Each row is a point. To make a cloud, some directions were put in groups of two or more. Within a group, all points are equally far from the middle, so they leave a hole (a ring in 2 directions, a hollow ball in 3). The other directions are filled evenly. Then the cloud was stretched, turned, moved and blurred a little. How many holes are there, and how many directions does each take, smallest first?

Cloud (15 x 2)
[[  7   0]
 [-26  35]
 [  7 -10]
 [ 37  26]
 [  9 -20]
 [-36  -3]
 [ 11  -3]
 [-10 -12]
 [-52  42]
 [ 20 -31]
 [-56  43]
 [ 37 -26]
 [ 30  55]
 [-36  56]
 [ -1  15]]
Holes: 0

Cloud (19 x 3)
[[ -8  -9   6]
 [ -1  33   4]
 [ -5  22  54]
 [-13  33 -14]
 [ -1  43 -21]
 [-12 -31  38]
 [ -6  14 -20]
 [ 43 -20  29]
 [  4 -28  47]
 [ 42  58  28]
 [ 11  26   7]
 [  2  39 -20]
 [ 22  55   3]
 [-38  46  41]
 [ 29   3  20]
 [-43  40  -2]
 [-63  20 -18]
 [ 60  12  29]
 [ 23  12 -53]]
Holes: 0

Cloud (21 x 3)
[[-16 -15  38]
 [ 66  13   8]
 [ 60  34  25]
 [ 42   5 -15]
 [  0  21  48]
 [  5  51  -5]
 [-13  55 -14]
 [ -2 -34  26]
 [-23  53  -2]
 [ -4  20  45]
 [ -3  15 -53]
 [ 25  45  14]
 [ 42  -8  -9]
 [  2  47 -34]
 [  9 -35  13]
 [-17 -29  -8]
 [ 24   2 -28]
 [ 24 -27  -4]
 [ 17  25  55]
 [ 54  -9   0]
 [ 31  34  49]]
Holes: 1 (2)

Cloud (30 x 4)
[[-46  28   6  25]
 [ 29   0 -34 -45]
 [ 11  49 -10  27]
 [-24  31  40   9]
 [  3 -44 -34 -36]
 [-16 -39   7 -41]
 [ 13 -46 -18 -38]
 [ 44 -22  16   7]
 [  9 -27 -55 -22]
 [-39 -25 -35  11]
 [ 25  10 -35 -48]
 [-25  45  25  19]
 [-12  33   4 -56]
 [-49  39 -11  16]
 [ 22  38  24 -23]
 [ -9  48  31  10]
 [-29 -10  22  32]
 [  1  35 -12 -56]
 [ 19  29  -7 -50]
 [ 36 -24 -19 -39]
 [-45  19  12  28]
 [ 19   8 -50 -39]
 [-30  52 -38  -5]
 [ 18 -46   0 -33]
 [-33 -34 -26 -38]
 [-52  -9 -27  10]
 [ -4 -30  34  16]
 [-15 -41 -42 -26]
 [-15 -21  39  13]
 [-18  34  41   0]]
Holes: 2 (2, 2)

Cloud (50 x 6)
[[  4 -38  12 -15 -10  50]
 [ 15  -9 -22 -52   7 -33]
 [  6 -31  13 -51 -23  -1]
 [-16  54  40  15   4 -20]
 [-13  43  -7  35  -7 -41]
 [-25 -44 -21  35  -1  -5]
 [-19 -42 -16  42  -1  10]
 [-19 -34  20 -45 -17   7]
 [ 17  -3 -48  17  -9 -26]
 [  6 -29  -2  14  75 -11]
 [ 20  -4 -18 -50 -25   4]
 [-42  32   2 -20 -23  24]
 [ 28 -19  42 -51  31   0]
 [ -3 -14   3 -43  66  39]
 [-16  38 -60  -3  48  29]
 [ 30 -16 -30 -45  -8  28]
 [  2 -27  25 -61  21 -11]
 [ 47  16  46 -24  11 -14]
 [ 14 -24  10 -62  35 -19]
 [ 19 -29   6  25 -28 -27]
 [ 28  24  35   0 -21 -31]
 [-22 -18 -25 -32  33  53]
 [-15 -30  17   4 -17  44]
 [-21  33 -57  37  18   9]
 [-45  25 -59  -7  14  10]
 [  5 -27  32  26  47 -22]
 [-23 -17  52 -23  -1  -3]
 [-26 -21  47  10  -9 -12]
 [ 21 -18  38 -41 -17 -15]
 [ 42  29 -39  -1  66  -8]
 [-27  18 -48  37  44  23]
 [  9 -35  33  -1 -35  -8]
 [ 57  -8  18 -24  20  39]
 [  2  51 -31  10  75 -11]
 [-30 -14  16 -55  36  -7]
 [-28 -27  32 -24 -23  10]
 [ 48  27 -16  29  54 -14]
 [ 40 -21  13 -51  50  29]
 [ 10  60  15 -48  32  -8]
 [-54  11 -22   0  34 -32]
 [ -2  46  12  46  52   9]
 [  6 -42 -25 -44   3  35]
 [ 48  27  23  25  33 -26]
 [ 46  23 -29 -39  63   3]
 [ 44 -23  11  -3 -13  40]
 [ -4 -38   2 -31 -11  45]
 [ 28  34  23  23   8 -43]
 [-19 -44 -30 -42   2   5]
 [-23 -43 -27 -41   6  -6]
 [ 39 -16  45  12  20 -27]]
Holes: 3 (2, 2, 2)

Cloud (47 x 6)
[[  6  -1   3  10  18 -60]
 [-27  46  30   3   5  40]
 [ 21 -46 -46  -8  -7  15]
 [-39  43 -13  -5 -11  22]
 [  7 -19  -4   1  28 -55]
 [ 12  48  56 -26 -30  -2]
 [ 26  20  19   8  59  22]
 [-40   2  17  12 -25  32]
 [-55 -15  40  12  37 -19]
 [  3  15 -44 -42  20   9]
 [  5 -63  -9 -25  -8  -1]
 [ -6  48  23  -1 -14 -51]
 [-10  -5  46 -70  25   1]
 [  9  62 -32  -6 -29  36]
 [-43 -21   4 -33 -16 -10]
 [ 15  -9   8  10  50  38]
 [-31 -29  29 -54   8   6]
 [ 15  46  42 -34  55   2]
 [  8   9 -30 -37  44 -22]
 [ 24  14   5  -2 -10  66]
 [-12  49  51 -41  18 -28]
 [ -2 -15 -18 -10  18 -56]
 [ 11  14  28   4 -37  55]
 [-27 -26 -11   8  41 -49]
 [-10  34 -27  58 -41  -6]
 [ 14  -9  32  57  16   3]
 [ -6  -4 -38  -9 -36 -34]
 [ 35   8  27 -58 -35  27]
 [-43 -35  18  -4   1  23]
 [ 30 -24  49 -21  40  -8]
 [-20   8  54 -29  53  21]
 [ 58  20  25  -7  33  -3]
 [-21   7   8 -56 -28  24]
 [ -4   9  -8 -12 -27 -51]
 [-29  46   3  15 -47  21]
 [  2  54   6 -25  29 -46]
 [  7  39 -26  12 -56 -27]
 [ 12  75  23 -26  10 -32]
 [ -8  10  52   2  38  39]
 [-28 -62   3  -8  23 -16]
 [-43 -25  47  15  41 -20]
 [ 51   2  39  17  -1   9]
 [-21 -32 -42  -3  -8 -26]
 [  3  18 -17 -49   2  46]
 [-22  35  14 -56  39 -16]
 [  7   5  30  59 -18  -6]
 [ 14  -8   7  10  26  54]]
Holes: 2 (3, 3)
